Each row is a point. Before rounding, the points of a table are all equally far from one centre. They may lie mostly on one side of it. Write the centre, to within rounding.

Points:
[[ -1 -12]
 [  6  -5]
 [-18 -23]
 [ 20  21]
 [-56 -30]]
Centre: [-50  44]

Points:
[[ 22 -46  33 -48 -11 -12   1  13  21]
 [ 13 -21   5   4  23 -25  -6  -4  15]
 [ 18  -1  80  -8  -8 -32 -11 -29  38]
 [ 56   6  12 -49   5  -6  50   4  16]
 [-21 -46  28  -7 -35 -24  -2  26  18]
 [ 10  -7  49  23  28  -9  31 -15  42]
 [ 33 -17  28 -25  32 -28   0  -2  38]
 [ 19 -17  59  11 -15 -60 -20   6  34]
 [ 58 -13  51  -8  28 -42   8   1  16]
 [-22 -42  61   9 -25 -54   1   4  26]
 [ -2  13  22 -13   4 -72   0 -11  58]
 [ 37 -38  13 -45 -43 -34  42 -15  29]]
Centre: [  7   6  40 -15 -17 -36  35   6  10]

Points, 25 rows:
[[ -8 -45  40 -26 -28  23  -6  21  25 -47   4 -23 -23 -19  36   1  38 -52
   10 -34]
 [  2 -19  39   3 -21 -22  39  49  26  -5  19   5 -10  -6  58 -27  25 -24
   28 -54]
 [-15 -22   5  -3 -12 -18  35  75  36 -39  17 -20 -17   2  17  22  35 -33
   22 -38]
 [-45 -59  34 -10 -23 -49  35  47  17 -15  15   5  -3 -10   5  19  17 -36
   -4 -38]
 [-53 -16  -2 -49 -14 -19  24  59  51 -43 -11 -10  -7  -9  33  17   2  -8
    4 -46]
 [  3 -19  55 -23 -11 -30  -9  36  27 -13  28   9 -24   1  21  32  39 -47
   37 -26]
 [-28  -9  38   1 -15  -7  -2  40  68 -48  -6   4 -19 -28  27  -3 -22  -1
    4 -56]
 [-52 -33  32   7 -25 -21  -8  36  31 -50  10  45 -12  15  -2  -5  30 -41
   -1 -50]
 [-29 -54  25  19 -29   1 -12  37  25 -21  21 -26 -14  -5  29  25  28 -47
   30 -53]
 [-22  10  21 -40  17 -15 -46  51  27 -40   6  32 -12  -4  31  48  47   4
   34 -43]
 [-21 -30  59 -23   2 -27  13 -19  30 -32  39  40 -17  14  21  17  57 -25
   20 -36]
 [ -8 -41  16 -25 -10 -35  47  50   4 -29  -6   5 -28  -5   7  35   4 -15
   35 -47]
 [-22   1  18  27  -6  -8  -2  72  38  -5  48  -4 -10 -30  34 -11  29 -38
  -31 -21]
 [-28 -41  26  25 -28 -27  25  57  23 -10  32  42 -37 -20  -9  11  18   7
   11 -52]
 [-25 -32  32 -19 -23   6  32  30  44 -15 -12  29 -52   7  38  37  36 -21
   43 -64]
 [-22  -3  44 -19 -42 -46  42  17  14 -22  42 -18  33 -15   2  -6  44 -21
   13 -20]
 [-59 -26  30  -5  15  -1  -5  43  37 -20  16   0 -31   3  -4 -39  53  -7
    0 -77]
 [-22 -42  43  34 -45   4  39  57  35 -25  13  32 -24 -15  14  16  23 -28
   -9 -46]
 [-31 -33  41  13 -37  -2   9  23  34 -50  32  13 -17 -16  60   6  37 -15
   17 -65]
 [-15 -30  42  11   6  14   9  56  31  13  50 -16   4  25   3  22  37   8
    8 -77]
 [-15 -66   7  16  26  -6  27  47 -21   6  24  19  -7  12  54 -13  36  11
  -21 -50]
 [-18   4  33   5  -4  22  34  56  46 -36  11  28 -12   6  -8  39 -14 -28
   16 -56]
 [-52 -31   9   8 -38  20  14  25  -3 -39  54   3 -12  -7   7 -16  -2 -19
   -8 -49]
 [-34 -10  53   2  -2  13 -13  51  11 -18  20 -24 -20 -11 -38  14  28 -17
   28 -74]
 [-79  15  12  19 -23  -3  48  47  43 -29  25  10 -29  30   6   6  27   7
    4 -22]]
Centre: [-24   3  13   2  -4   7   7   6   9   4 -15   9   2 -11  14  17  37   4
  -9 -26]
